Each row is a point. The last column is the point's height on a tilted bowl or saddle (a function of degree 2), plus a little noise. Along how many of its main directions does it bend up, bend down or stay straight?

Points, 18 rows:
[[ 14 -39  47 -21]
 [-21 -62 -39 -52]
 [-56 -16   6 -43]
 [-25  29  37  35]
 [-14   5 -29 -34]
 [-15   2 -28 -38]
 [ 39 -11  -8 -14]
 [-42  31  21  34]
 [ 38   2  50 -14]
 [ 20  17  85  34]
 [-17   9  38  -5]
 [-19 -38  55  -4]
 [-15   3 -27 -38]
 [ 16   8 -17 -12]
 [  8   4   2 -28]
 [-25  12  23 -11]
 [-30  25  -5  -2]
 [-24 -41  16 -46]]
Directions: 2 up, 0 down, 1 straight

Points, 16 rows:
[[ 51 -21 -36  47]
 [ -4  18 -46  14]
 [ -2 -23 -28  26]
 [ 44  42 -36  23]
 [ -9  16  -5   8]
 [ 35  33  34  35]
 [ 12  -5 -23  16]
 [  4 -10 -16  17]
 [ 42  37   3  23]
 [-64  42  35  49]
 [ 32  42  10  21]
 [  8 -39 -74  64]
 [  4  31 -33   9]
 [ 16  12  22  20]
 [  6 -10 -36  20]
 [  6 -19  -2  24]]
Directions: 3 up, 0 down, 0 straight

Points (26 x 5):
[[ -3 -15  16   9  12]
 [-14 -30 -13  30  20]
 [  9  23 -14  23   6]
 [ 42  32  23  -6  32]
 [ 53 -10  21   4  33]
 [  2  24  10  24  11]
 [ 31   1  -1  38  17]
 [-32 -61 -77 -33  85]
 [ 20 -32  26  11  28]
 [ 34  23 -38 -19  21]
 [-39 -12  20   9  16]
 [-40   9  46 -14  21]
 [ -1   8 -59  52  18]
 [ 12 -36   6  31  27]
 [  5 -28 -13 -47   8]
 [-20  17 -43  18  11]
 [  6  30  20 -17  14]
 [ 40  41   0  39  24]
 [ 23  -7  24   1  18]
 [  7 -20 -16  40  17]
 [-35  18 -71 -38  44]
 [ 30 -93   9  -9  67]
 [ 45 -29 -15  19  28]
 [ -5 -17  -4   3   8]
 [ 40  12 -28 -47  25]
 [  2 -17 -16  60  21]]
Directions: 3 up, 0 down, 1 straight

Points:
[[-46  -5   1  19   3]
 [-18  33  16  -7   0]
 [ 22 -13  41  39  18]
 [-46  13 -32  12  35]
 [-13  -5  -3  30  10]
 [ -9  15   7  16   2]
 [  7  64  -3 -31  61]
 [ 42 -20  56  95  82]
 [-44 -12  12 -22  -3]
 [ 12   5 -15 -22   0]
 [-13  27 -29 -20  29]
 [  4 -21  -5  -1  -5]
 [-39  13 -41 -23  35]
 [ 44  -1 -20 -11   7]
 [ 32   5 -20 -37  -4]
 [-27  31  25   9 -15]
 [ 54  42   7 -11  61]
 [ -2  19  40 -21  -3]
 [ -2 -27  42  26   4]
 [ 26   5 -41  18  38]
 [ 19 -33 -15  43  37]
 [-11   6  23 -24  -8]
 [ 24  21  27  25  16]
 [ 25   2  -1 -38  -8]]
Directions: 3 up, 1 down, 0 straight

Points (46 x 7):
[[-43 -48  15   9 -12  43  65]
 [ 10  22  64  50 -20   2  43]
 [ 13  42 -32   2   7  23  12]
 [  5 -31  23 -15  36 -37  19]
 [  4   5 -11  41 -66 -21  24]
 [ -2   2  30 -41  20 -42 -12]
 [ -9  10 -11   9 -30 -10   5]
 [-46 -12 -24   1  20 -53  32]
 [-37  14 -40  17 -44  -9  20]
 [-12  38 -52 -52   8 -12   8]
 [-42  -1 -16   8 -53  52  40]
 [-39 -21  -3 -20 -36 -45  20]
 [-25  52  -6 -20 -27  31   7]
 [-26 -53   6   1  20 -23  44]
 [-20  12  35   0   7 -61  -5]
 [-36 -56 -82 -13  32 -19  77]
 [ 95  31 -46 -27   3 -43  15]
 [  3 -58  68  -9  28  11  60]
 [  3 -11  47  14  16  26  36]
 [  0 -11 -21  -3 -17 -13   5]
 [  4  46  -7 -14 -22 -64   0]
 [-50  28 -10  17  31  26  33]
 [ 16  52  -8 -43 -12  31   9]
 [-24   4   6  40  11  33  45]
 [  4 -39 -12  10  30 -29  34]
 [  7  40 -44 -17  20 -11   8]
 [ -7  47 -37 -22 -11  14   5]
 [ -7 -15 -26  -6  -7 -11   8]
 [ 38  -2 -28 -52  -6  45  10]
 [-24 -26 -10  37  17  -4  46]
 [ 34   2 -36 -17  -1 -12  -3]
 [ 30  -4 -20 -12  39  -9  12]
 [-21 -33 -46   6  38   7  49]
 [-22 -29 -16  21  22   2  39]
 [ 25  46  14   7  -9  30  16]
 [-24  33 -12 -35  22 -23 -11]
 [-33  34  -3 -10  30 -53  -9]
 [ 29  14   7 -33  -1  44  15]
 [ -9  35 -22   6 -26 -35   2]
 [ 23  11  20  19 -22 -34  11]
 [ -5  -1 -15 -30 -17 -68  11]
 [ 41  10  18  46 -39  40  38]
 [-14 -25 -31 -17  33  29  35]
 [-27 -13  17   3 -13  44  35]
 [ 63 -76  -2  19 -23   2  24]
 [ -1   3  49  52   9 -39  35]]
Directions: 5 up, 1 down, 0 straight

Points, 42 rows:
[[ 33  40  -9 -50  11  -4 -21]
 [-40 -26 -24 -15 -11  37 -17]
 [-63  27 -38  -3  55  16 -63]
 [-60 -18  -9  -3 -34 -20  -2]
 [-11 -16  18 -12   5 -15  -2]
 [-25  12  -4 -55  -4  64 -42]
 [ 23   1 -21 -25  13  41 -32]
 [ -2  75  23  -5  -7  12 -21]
 [ -3  62 -43  -4   2  32 -38]
 [ 31 -33 -10  49  21 -11 -25]
 [ 41  -6   6  15  33  38 -37]
 [ 12  33 -17 -40 -27   9 -19]
 [ 20   5   3   9 -18  -5   6]
 [ 67  51 -17  24 -32 -18 -35]
 [-11  68 -26   9 -45 -13 -10]
 [-34  11 -17  46  58 -45 -70]
 [  7 -24  43  16  24  36 -25]
 [ 19 -16 -21 -31 -14  36 -24]
 [ -2 -54  16 -65 -28   0 -34]
 [-33 -39  28 -12  -7  -6  -8]
 [-15  29  29 -25 -49 -23 -11]
 [ 10 -43 -30 -46   1  11 -39]
 [ -9 -52 -27  17  -6 -39 -14]
 [-40   5 -25   9 -94  47  31]
 [  4 -67  -8 -17 -16  -3 -12]
 [-52 -21 -25  17  53 -16 -64]
 [-26 -37   1  29  -3 -34  -6]
 [ 11 -42  -5  23   0  11  -1]
 [-12 -35  28 -24   7 -11 -10]
 [ 64   5 -54  24 -28   9 -29]
 [ -1  60 -35   7 -35 -36 -14]
 [-14 -37 -73  -3  15  -4 -57]
 [-18 -10   1  28  -7 -24   5]
 [ 34  37  25 -42 -23  29 -34]
 [ -6  27  40 -32 -64  13 -26]
 [ 15  11 -22  25  26 -10 -21]
 [-21 -19  13 -11   5  -7  -3]
 [  7 -42  28 -38   1  39 -25]
 [  7 -15 -19   1   4 -26 -10]
 [-14   9   6  22 -15  -4  10]
 [  9 -44  -5  22  -8  18   5]
 [-23 -66   4 -68  35   9 -51]]
Directions: 1 up, 5 down, 0 straight
